Rows are points. The last column is the point's height on a tilted bowl or saddle (a function of degree 2), plus a little noise. Along how many of its main directions does it bend up, bend down or stay straight?

Points:
[[ 0.52 -0.01  0.23]
 [ 0.02  0.62 -0.07]
 [-0.37 -0.18  0.20]
 [-0.21 -0.30 -0.08]
 [ 0.16  0.17  0.14]
 [-0.61 -0.10  0.57]
 [-0.22 -0.26 -0.01]
 [-0.33  0.08  0.54]
 [ 0.06 -0.23  0.04]
 [-0.09  0.16  0.34]]
Directions: 1 up, 1 down, 0 straight

Points (16 x 4):
[[-0.35  0.10 -0.27 -0.32]
 [-0.09  0.29  0.10 -0.20]
 [-0.39 -0.16  0.06 -0.26]
 [ 0.06 -0.40  0.85 -0.68]
 [-0.33  0.10  0.07 -0.26]
 [ 0.27 -0.09 -0.03 -0.02]
 [-0.03  0.31 -0.26 -0.25]
 [-0.27 -0.55  0.17 -0.12]
 [ 0.14 -0.14 -0.79 -0.50]
 [ 0.25 -0.20  0.14  0.01]
 [ 0.06  0.10  0.07 -0.10]
 [-0.30 -0.37 -0.25 -0.13]
 [ 0.04  0.07 -0.17 -0.11]
 [-0.46 -0.35 -0.10 -0.28]
 [ 0.25 -0.07 -0.42 -0.17]
 [-0.32  0.10  0.36 -0.39]]
Directions: 0 up, 2 down, 1 straight

Points, 22 rows:
[[-0.06 -0.25 -0.32  0.45 -0.11]
 [-0.42  0.04  0.27 -0.19 -0.02]
 [ 0.07 -0.04 -0.33  0.04 -0.10]
 [ 0.55 -0.18 -0.03  0.29 -0.47]
 [ 0.03 -0.11  0.37  0.33 -0.13]
 [-0.11 -0.69  0.30  0.11 -0.37]
 [ 0.10 -0.32 -0.23 -0.17 -0.14]
 [ 0.40  0.45  0.23 -0.43 -0.54]
 [ 0.03  0.17  0.02  0.51 -0.08]
 [-0.15  0.31  0.14  0.24  0.02]
 [ 0.06  0.39 -0.22 -0.19 -0.20]
 [-0.09 -0.32 -0.41  0.39 -0.10]
 [-0.07 -0.49 -0.20 -0.15 -0.11]
 [ 0.11 -0.04  0.03 -0.39 -0.21]
 [ 0.54 -0.06 -0.46  0.37 -0.53]
 [-0.03  0.11  0.33  0.05 -0.05]
 [ 0.43  0.16  0.01 -0.47 -0.51]
 [-0.48 -0.10 -0.20 -0.28  0.00]
 [ 0.56  0.21  0.25  0.17 -0.46]
 [ 0.52  0.18  0.16 -0.13 -0.48]
 [ 0.08 -0.19  0.34  0.01 -0.17]
 [-0.13  0.10 -0.34 -0.65 -0.19]]
Directions: 0 up, 3 down, 1 straight

Points (45 x 7):
[[-0.19 -0.09  0.20  0.79 -0.07 -0.04 -0.29]
 [-0.31  0.00  0.01 -0.41 -0.15  0.09  0.14]
 [-0.42 -0.82 -0.22 -0.12  0.33 -0.17 -1.26]
 [-0.22 -0.12 -0.17  0.21  0.24 -0.41 -0.24]
 [ 0.33  0.34 -0.18  0.63  0.08  0.08 -0.15]
 [-0.22 -0.11 -0.35  0.57 -0.10 -0.11 -0.14]
 [-0.28 -0.02 -0.17 -0.32  0.06 -0.25  0.11]
 [-0.49  0.05  0.41 -0.10  0.21 -0.17  0.21]
 [ 0.38  0.31  0.69 -0.21  0.19 -0.26  0.50]
 [-0.16  0.41 -0.14  0.00 -0.19 -0.03  0.02]
 [-0.05  0.08 -0.29 -0.02  0.06 -0.02  0.01]
 [-0.32 -0.43 -0.14 -0.27  0.34  0.47 -0.28]
 [-0.58 -0.03 -0.11 -0.32 -0.03 -0.57  0.29]
 [-0.86  0.22  0.04  0.41  0.26  0.26 -0.37]
 [-0.31 -0.15 -0.25 -0.59 -0.38  0.10 -0.19]
 [ 0.30 -0.16  0.10  0.23  0.03 -0.38 -0.10]
 [ 0.16 -0.04 -0.08 -0.16 -0.37 -0.07 -0.07]
 [ 0.17 -0.36  0.21 -0.75  0.12  0.32 -0.53]
 [ 0.38 -0.18  0.05  0.00  0.40  0.09  0.06]
 [-0.10  0.33 -0.07 -0.05 -0.13 -0.07  0.07]
 [ 0.02  0.15  0.11  0.27  0.33 -0.22 -0.06]
 [ 0.14  0.36 -0.36  0.13  0.36  0.22  0.02]
 [-0.28  0.55 -0.09  0.37  0.38  0.36 -0.31]
 [-0.13  0.18  0.15  0.09  0.58  0.83  0.42]
 [-0.30 -0.32 -0.28 -0.07  0.04  0.01 -0.24]
 [ 0.04 -0.17  0.12 -0.20  0.39 -0.17 -0.03]
 [ 0.42  0.22 -0.12 -0.06 -0.11 -0.12 -0.08]
 [ 0.42 -0.12  0.55 -0.12 -0.29 -0.16  0.23]
 [-0.04 -0.04 -0.02  0.16  0.35 -0.13 -0.06]
 [-0.45 -0.50  0.18 -0.48 -0.93  0.08  0.27]
 [ 0.01  0.12 -0.21  0.55 -0.56  0.14  0.19]
 [ 0.01  0.08  0.10 -0.09  0.36  0.26  0.21]
 [ 0.05 -0.01  0.36  0.27 -0.10  0.33  0.32]
 [ 0.13 -0.41 -0.36  0.02  0.05 -0.02 -0.36]
 [-0.24 -0.18 -0.25 -0.01  0.20 -0.48 -0.17]
 [ 0.23 -0.06 -0.43 -0.03  0.14  0.21 -0.13]
 [ 0.09  0.35  0.22  0.33 -0.15  0.03 -0.02]
 [ 0.01 -0.38 -0.34  0.05  0.29 -0.12 -0.34]
 [ 0.25 -0.12  0.38 -0.26  0.19  0.44  0.27]
 [ 0.42  0.06  0.05 -0.04 -0.51 -0.01 -0.02]
 [-0.48  0.19  0.37 -0.01  0.34  0.09  0.25]
 [-0.34  0.16 -0.05 -0.68 -0.23  0.71 -0.14]
 [ 0.05  0.06 -0.03 -0.52 -0.27 -0.46  0.05]
 [ 0.06  0.03  0.03  0.40 -0.17  0.00  0.04]
 [ 0.13  0.04  0.11  0.29 -0.06 -0.22  0.00]]
Directions: 3 up, 2 down, 1 straight

Points, 48 rows:
[[-0.50 -0.46  0.05 -0.66  0.41  0.26 -0.34]
 [ 0.08  0.87  0.11  0.24 -0.31  0.20  0.61]
 [ 0.07 -0.03  0.31  0.04  0.35 -0.04 -0.12]
 [-0.04  0.24  0.33 -0.45 -0.43  0.22  0.45]
 [-0.23 -0.45 -0.46 -0.30 -0.36  0.10 -0.21]
 [-0.21  0.15  0.34  0.21  0.07 -0.48  0.20]
 [ 0.69 -0.08  0.50 -0.37 -0.17 -0.11 -0.16]
 [-0.24 -0.10  0.14  0.59 -0.42 -0.63  0.28]
 [-0.16 -0.27  0.14  0.54  0.13 -0.41 -0.15]
 [-0.27  0.21  0.02  0.41 -0.36 -0.13  0.39]
 [-0.17  0.07  0.01 -0.62  0.08  0.15  0.14]
 [-0.31 -0.03 -0.29  0.26 -0.19  0.77 -0.63]
 [-0.36 -0.40  0.07  0.46  0.54  0.18 -0.42]
 [-0.44 -0.22 -0.02 -0.49  0.34  0.11 -0.13]
 [ 0.66  0.24 -0.24 -0.19 -0.24  0.05  0.14]
 [ 0.62  0.22 -0.15  0.27 -0.01 -0.13  0.08]
 [-0.26  0.17  0.16 -0.27  0.06  0.40  0.13]
 [-0.32  0.09  0.07  0.22 -0.19  0.11  0.21]
 [ 0.08  0.18  0.23 -0.42  0.33  0.22  0.06]
 [-0.16  0.31 -0.28 -0.18 -0.45 -0.35  0.54]
 [ 0.18  0.36  0.32  0.11 -0.05 -0.04  0.35]
 [ 0.13 -0.39 -0.05 -0.25  0.09 -0.60 -0.43]
 [-0.11 -0.32 -0.30 -0.26  0.38 -0.35 -0.32]
 [ 0.47  0.12 -0.54  0.00 -0.14 -0.34  0.09]
 [ 0.06  0.20  0.57  0.25  0.24  0.47  0.06]
 [-0.11  0.29 -0.18  0.05 -0.11 -0.06  0.30]
 [ 0.52  0.08 -0.09 -0.37  0.09  0.40 -0.13]
 [-0.32 -0.17  0.35  0.38 -0.13  0.46 -0.08]
 [ 0.34 -0.21  0.18 -0.11  0.35  0.00 -0.34]
 [ 0.17  0.12 -0.01 -0.44  0.34 -0.11 -0.02]
 [-0.31  0.58  0.20 -0.25  0.03  0.02  0.58]
 [ 0.21 -0.55 -0.14 -0.40 -0.47 -0.27 -0.20]
 [-0.07  0.51 -0.18 -0.21 -0.13 -0.23  0.54]
 [-0.29 -0.04  0.29  0.36  0.07  0.15  0.06]
 [ 0.13 -0.09 -0.13  0.39 -0.09  0.00 -0.06]
 [-0.07 -0.02 -0.12  0.51  0.42  0.53 -0.42]
 [ 0.13 -0.03  0.31  0.20  0.24  0.22 -0.09]
 [ 0.05  0.48  0.03 -0.05 -0.36 -0.08  0.57]
 [-0.15  0.33 -0.06  0.25  0.06  0.11  0.21]
 [-0.12  0.01 -0.24 -0.34  0.03 -0.23  0.11]
 [ 0.64  0.13  0.22 -0.19 -0.27 -0.55  0.03]
 [-0.09  0.14  0.21 -0.17  0.07 -0.42  0.16]
 [-0.27 -0.47 -0.10 -0.08 -0.18  0.15 -0.21]
 [ 0.12  0.01 -0.12  0.37 -0.29 -0.02  0.09]
 [-0.06 -0.03 -0.13  0.01  0.23  0.19 -0.11]
 [ 0.07 -0.14  0.05  0.16 -0.36  0.42 -0.11]
 [ 0.46  0.01  0.15 -0.17 -0.25 -0.68 -0.06]
 [ 0.11 -0.18 -0.16 -0.16  0.10  0.09 -0.17]]
Directions: 0 up, 1 down, 5 straight

Points, 66 rows:
[[ 0.32 -0.32 -0.34 -0.66  0.45 -0.15  0.07  0.70  0.47]
 [ 0.19  0.37 -0.14 -0.25  0.28  0.44  0.40 -0.25  0.13]
 [ 0.02  0.45  0.41 -0.38 -0.27  0.22  0.06  0.00  0.57]
 [ 0.11  0.23  0.15  0.04 -0.10 -0.22 -0.60 -0.06  0.25]
 [ 0.31 -0.01 -0.26  0.23 -0.11 -0.25  0.35 -0.14 -0.06]
 [ 0.17 -0.27 -0.12  0.20 -0.03  0.15 -0.22 -0.44  0.16]
 [ 0.03  0.05  0.72  0.19 -0.08  0.04  0.22 -0.22  0.21]
 [-0.66  0.46  0.06  0.21  0.49  0.27  0.46 -0.01  0.23]
 [ 0.34  0.18  0.14 -0.07 -0.10 -0.04  0.04 -0.02  0.10]
 [ 0.13 -0.47 -0.42  0.14 -0.29  0.13  0.05  0.53  0.47]
 [ 0.05 -0.59  0.16  0.20  0.23  0.06  0.62  0.13 -0.03]
 [ 0.26  0.01  0.04  0.12 -0.19  0.26 -0.72  0.06  0.39]
 [ 0.04 -0.12 -0.10  0.13  0.04  0.19 -0.21  0.04  0.06]
 [-0.63 -0.07 -0.97 -0.23 -0.10 -0.54  0.11 -0.26  0.58]
 [ 0.01  0.12  0.36  0.18 -0.19  0.06  0.03  0.21  0.17]
 [ 0.26 -0.03 -0.02 -0.10  0.03  0.59  0.30  0.46  0.40]
 [-0.50  0.15 -0.31 -0.09  0.08  0.36  0.53  0.31  0.25]
 [ 0.03 -0.54  0.14  0.10 -0.27  0.43 -0.08  0.61  0.64]
 [ 0.32  0.15 -0.47 -0.23 -0.34  0.21 -0.17 -0.33  0.16]
 [ 0.29 -0.08  0.48 -0.13  0.43  0.13  0.33 -0.41  0.15]
 [-0.07 -0.01  0.08  0.46 -0.34  0.11 -0.05 -0.47  0.28]
 [ 0.18 -0.16  0.05 -0.34  0.03  0.02 -0.32  0.03  0.21]
 [-0.04 -0.31  0.16 -0.21  0.47  0.23  0.05  0.09  0.12]
 [ 0.22  0.36 -0.20 -0.39  0.22  0.14 -0.56  0.08  0.18]
 [ 0.08 -0.11  0.15 -0.20  0.01 -0.03 -0.61  0.24  0.31]
 [ 0.17 -0.39  0.41 -0.11  0.27  0.08 -0.08  0.03  0.20]
 [-0.32 -0.19 -0.43  0.25 -0.39  0.07 -0.51 -0.31  0.30]
 [-0.72 -0.17 -0.22  0.04  0.23  0.35 -0.71 -0.01  0.29]
 [-0.02  0.48  0.19 -0.16 -0.34  0.04  0.10  0.42  0.42]
 [ 0.25  0.08  0.01 -0.05  0.02  0.78 -0.08 -0.12  0.37]
 [-0.20 -0.44 -0.12 -0.54 -0.32  0.04 -0.16  0.46  0.63]
 [-0.26  0.67 -0.36  0.72  0.01  0.10 -0.31 -0.24  0.49]
 [-0.08  0.24  0.20  0.03  0.60  0.32  0.51 -0.17  0.08]
 [-0.25  0.34  0.41 -0.11 -0.21 -0.42 -0.17  0.01  0.32]
 [ 0.03 -0.03 -0.20  0.35 -0.19  0.13 -0.11  0.04  0.12]
 [-0.04  0.07 -0.03  0.50 -0.37 -0.07 -0.06  0.49  0.35]
 [-0.25 -0.01  0.30  0.14  0.26  0.04  0.23  0.05 -0.09]
 [ 0.12 -0.16  0.51  0.67 -0.17  0.08  0.24  0.27  0.28]
 [-0.11 -0.53 -0.17 -0.04 -0.37  0.52 -0.34 -0.05  0.31]
 [-0.07  0.18  0.43  0.27 -0.32  0.10  0.71  0.48  0.28]
 [ 0.00  0.36 -0.19  0.00  0.25 -0.18  0.45  0.50 -0.02]
 [ 0.68  0.29 -0.20  0.24 -0.10  0.27  0.30  0.18  0.32]
 [-0.07 -0.04 -0.12  0.21 -0.34  0.16  0.54 -0.16  0.01]
 [-0.06  0.41 -0.44  0.55 -0.16  0.22 -0.26 -0.35  0.38]
 [ 0.15 -0.24 -0.09 -0.14 -0.08 -0.05  0.27 -0.14 -0.07]
 [ 0.21 -0.21 -0.04  0.04 -0.04 -0.31  0.06  0.10 -0.01]
 [-0.14  0.06 -0.44  0.47 -0.36 -0.13  0.03  0.39  0.35]
 [ 0.00 -0.02 -0.08 -0.37 -0.44 -0.04  0.77  0.09  0.10]
 [ 0.23 -0.28 -0.04  0.17 -0.75 -0.11  0.21  0.24  0.51]
 [-0.51 -0.01 -0.21  0.26  0.16 -0.04 -0.48  0.30  0.16]
 [ 0.18 -0.15  0.21  0.16  0.42  0.25  0.14  0.13  0.07]
 [ 0.11 -0.08 -0.01  0.10  0.13 -0.07 -0.23 -0.32  0.06]
 [ 0.41  0.07  0.47  0.01  0.15 -0.41 -0.15 -0.27  0.22]
 [ 0.50  0.37 -0.29 -0.03  0.39 -0.19  0.19 -0.11 -0.13]
 [ 0.12 -0.14 -0.55 -0.27  0.08  0.27 -0.33  0.00  0.09]
 [-0.23  0.25 -0.14 -0.28  0.03  0.44  0.11 -0.33  0.18]
 [ 0.13 -0.23 -0.55  0.10  0.04 -0.04  0.09  0.39  0.16]
 [-0.17  0.36  0.00  0.14 -0.17  0.63 -0.23 -0.34  0.38]
 [-0.29  0.23  0.12 -0.13  0.01  0.53 -0.12  0.15  0.28]
 [ 0.20  0.14 -0.24 -0.37 -0.40  0.00  0.15  0.02  0.17]
 [ 0.32  0.15  0.46 -0.18  0.05 -0.32  0.06 -0.02  0.13]
 [-0.05  0.06 -0.16  0.19 -0.33 -0.26 -0.47 -0.59  0.44]
 [-0.17  0.23 -0.01  0.46  0.29  0.61 -0.24 -0.18  0.27]
 [-0.07 -0.31 -0.11  0.03 -0.23 -0.34  0.37 -0.16 -0.04]
 [-0.32  0.08 -0.04 -0.01 -0.61  0.19  0.07 -0.16  0.31]
 [ 0.58  0.15 -0.11 -0.35 -0.08  0.09  0.14  0.52  0.30]]
Directions: 5 up, 0 down, 3 straight
